Each row is a point. To make a cloud, some directions were put in groups of two or more. Within a group, all points are equally far from the middle, so they leave a hole (a ring in 2 directions, a hollow ball in 3). The other directions are filled evenly. Then the cloud was stretched, turned, moved and blurred a little. Count the holes, and give their numbers of directions, smallest first.

Cloud (21 x 3)
[[  2  38 -13]
 [  7 -29 -28]
 [ 35  -7  31]
 [  5   4  55]
 [ 19  14 -44]
 [ 27  42  12]
 [ 14  45   7]
 [-24  -3   3]
 [ 42  26  -8]
 [ 32 -13 -46]
 [ 28  26 -30]
 [ 36  12 -38]
 [ 45  24  11]
 [  4  40  44]
 [ 48  18  -5]
 [ -3   9 -37]
 [ -6  -7  43]
 [-12  40   8]
 [ 46  22   0]
 [ -5   2  51]
 [  6 -11 -44]]
Holes: 1 (3)

Cloud (32 x 4)
[[ -8 -25   9 -15]
 [ 23  21 -25  32]
 [ 28  21 -28  18]
 [ -1  -7 -48  26]
 [  3  -5  33   1]
 [ -1 -23  30  21]
 [ -3   9 -40   0]
 [ 20 -68 -39  25]
 [ 12 -25  26  33]
 [ 23 -63 -34  33]
 [ 41  19  12   7]
 [ -9  23   9 -21]
 [ 29 -18 -35 -24]
 [ 16 -29  20  38]
 [ -1 -13 -48  32]
 [ 35   2 -33 -11]
 [-30  -1  19  55]
 [ 13   2 -37  40]
 [ -4  55  29  24]
 [  9 -29 -37  53]
 [  9 -15 -10  66]
 [ -6   6  13  68]
 [ 29 -52 -36 -11]
 [ 46 -24  -8   6]
 [ 15  -1 -34 -25]
 [ 40  12 -23  -1]
 [ 47 -23 -17  -1]
 [ -5  14 -16 -24]
 [ -4  53  31  11]
 [ 10 -12 -26 -31]
 [-15  12 -33   2]
 [ 11 -31  15  51]]
Holes: 2 (2, 2)

Cloud (27 x 4)
[[ 37  -3  28  25]
 [  1  66   0   2]
 [ 27  -1  19  44]
 [-42 -28 -12  -3]
 [-25  25 -58 -21]
 [-42 -16  13  41]
 [-11 -40  11 -28]
 [ -6  20  -3 -48]
 [  5  25  16 -40]
 [  1  16   3  53]
 [-29  34  11  18]
 [ 29  -4  25 -22]
 [ 47  11   6   0]
 [ -3  49  23  -1]
 [-19  23  50   7]
 [ 28 -27  51  19]
 [ 28  47  16  34]
 [ 13 -10 -33 -17]
 [ -3  51  16  20]
 [-18  -1 -48 -13]
 [-30  11 -13 -39]
 [ 15   2 -33  30]
 [-22  48  -9  18]
 [ 49  26  -2  27]
 [ 12  -8 -29  23]
 [ 13  46 -20  47]
 [ 21 -21  25  40]]
Holes: 1 (3)

Cloud (49 x 6)
[[  8  11  60  37   5  15]
 [ 24  27  -8 -12  27  33]
 [ 66  -3  -6   2 -18  -8]
 [ 47 -12  12 -44 -19 -11]
 [  7  24  46  46  25   4]
 [-38   7 -14  31  30 -11]
 [ 43 -11  24  38 -33  -7]
 [-16 -11 -33 -37  23  12]
 [ 44  -6  33  44 -14 -42]
 [  4 -50 -18  32  -3 -55]
 [ 10  23  51  39  29  -2]
 [ -8 -44  15  -3  -5  31]
 [ 45   9 -26  20 -17  17]
 [-13 -13 -23 -26  32 -46]
 [ 52  -7   4  13 -37   7]
 [-10 -32 -17   4  11 -75]
 [ 64  -4  20 -12   7   7]
 [  7 -30  -5   5 -45  28]
 [  0 -11  17   4 -24 -62]
 [ 11 -27  29 -19 -13  40]
 [ -4  43  37  29  22  -3]
 [  8 -53 -31   8 -39  -1]
 [  3  28  13  11 -20 -29]
 [ 24 -50 -19 -43 -20 -13]
 [  9 -39 -48  27 -19   7]
 [ 39  21   5 -20  24  24]
 [ 10  11 -12  -8  43 -47]
 [  9  31 -25  28   7 -39]
 [ 46  -8  54  12   9  10]
 [ 21   6  34  45 -20 -36]
 [ 17  18  24  25 -15 -51]
 [ 30   4  43  20  -2  45]
 [ 12  10  10  69   6   3]
 [ 31 -19 -32 -23  24   0]
 [ 26 -50  14 -33 -16   2]
 [ -3  48  18  28  14  -4]
 [-45 -13 -17  34   3 -18]
 [  6 -45   2  20  25 -42]
 [ 17 -16 -17  63   0 -29]
 [ 17   9  66  29  15   4]
 [ 49  11 -15  10 -25  13]
 [ 50 -16 -37  21  -9  -8]
 [ 11 -24  -3   2 -46  30]
 [ -6  12 -61   5   3   7]
 [-17 -42  10   9  -5  31]
 [ 58  -1  -6 -16  17  -1]
 [ 41  11 -23 -22  24 -29]
 [ -3  31  44  40   6  -2]
 [ 50 -19  45  23 -13 -39]]
Holes: 3 (2, 2, 2)

Cloud (76 x 8)
[[ 20 -19 -22  21 -33 -17  -3  28]
 [-36  13   3 -58  -9  39  -3  16]
 [  6   5  20   4 -51  52 -17  -1]
 [ 40  13  31  24  19 -38  12 -13]
 [  4  41 -19  -3  35  21 -24  43]
 [ -6 -10 -23 -74 -10  -5  34   1]
 [ 18 -18  -3  13   7 -35  19 -36]
 [-17   3  -1 -36 -30 -32 -52  43]
 [-22   0  45  19  27  31  -8 -27]
 [ 22  40   0   1  46  38 -32   8]
 [ 49  23   0   1  17  58  21 -16]
 [-37   3 -29   0  18  -3 -16  36]
 [  1  23  36 -47  21 -15 -20 -30]
 [ -7 -11  48 -71  -4   3  14  18]
 [ 16  33  13 -55 -19  24 -36   6]
 [-18   4  -1 -31  44 -19 -36  50]
 [ 20 -16  35  21  27  26  28  13]
 [ 14  18  -8  11 -14  19 -19 -41]
 [ 35  38  52  25  31  35   2 -37]
 [ 42 -27 -24 -58  -2  29 -14  23]
 [-39  28  50 -38 -13  15  22   6]
 [ 22   2  15 -73  22  12 -39  35]
 [ 47  -5   1 -21 -55  -9  26 -10]
 [ 23  35 -26  35 -11  20  19   8]
 [-43  18  18 -28   1 -36 -23 -12]
 [  3  50  36  28   6 -31 -22  -5]
 [ 19  -9  23 -11  31 -49  16 -25]
 [ 16  -2 -16 -45  15  27  51 -18]
 [-12  47  32  26   6 -26 -23 -28]
 [-12 -19  52  29  -3  -1  10 -38]
 [ 58   7  48  -7 -13  26  22 -36]
 [  5  -8 -27 -47  -2 -49 -13 -13]
 [-42  38  34  11  -3  35  13  22]
 [ 16  20 -30  -3 -24  10  52 -11]
 [ 22 -25  59  17  12  25  -5  -9]
 [ 23   8  -7  10 -44  48  20  16]
 [ 42   3  36 -40  25 -17  23 -24]
 [ 11  25  39  19 -19 -35 -42   1]
 [ 30  30 -30 -35  27 -12   7  37]
 [ 37  11  35   7  26  20  58 -38]
 [-20  14  65 -43  40  22   1  -1]
 [ 20  -6 -30 -27  -2  15 -55  14]
 [ 13  -7  50 -21 -20 -13 -54   6]
 [-47  44  35  -3  20  24  14  27]
 [ -6  -4  44  41  13   6  35   9]
 [ 19   8  63  -1  27  22  51 -44]
 [ 20  42 -19 -42  50  -8   2  21]
 [ 32 -11  14  -9  40 -11  40 -30]
 [  5  24  39 -50  28  23 -16  42]
 [ -3 -14  48 -26  30 -26 -33  23]
 [  8  22 -30 -34 -23   9 -30 -13]
 [ 21 -10 -12  25  10  25 -32   8]
 [ 12  27  -7 -18  20  17 -34 -28]
 [ 12  31 -43 -18   1 -33  -9  38]
 [ 33   6 -26 -53   5  13  41 -10]
 [ 15 -20 -24 -46 -25  49  -9  21]
 [ 43  12 -14 -58  40  -7 -13  15]
 [ 16  57  34  -8  40  -8 -10  10]
 [ 26  14 -27 -51  19  30  17 -17]
 [ 50  -5  12  33   9 -17   4 -28]
 [ 17  -4   4   5  35  58  11  20]
 [ -6  16  45 -10 -19  69   9   8]
 [ 19 -17 -23 -47  12 -31  -1 -22]
 [  5 -16  33   2  23 -21  23  31]
 [-26  33  59   0  41  49  19   8]
 [ 32 -41   7 -13 -43  27  -5  -2]
 [  5 -15  -9 -19  38  44 -21  17]
 [ 36 -10  28   8 -17 -47 -30   3]
 [-21  -1 -30 -28 -13 -26 -45  51]
 [ -3  57  26   7  13  20 -18  36]
 [ 45 -14 -32 -30 -23   6  -8 -19]
 [ 36  -4 -12  18 -12 -37   2  24]
 [ -5  33 -30  21   7   6  46  -8]
 [-11   3  -4 -61  41   5   9  56]
 [  4 -18  23   0 -24 -48 -20  32]
 [-27  17 -10 -36   7 -44 -26  -9]]
Holes: 3 (2, 3, 3)
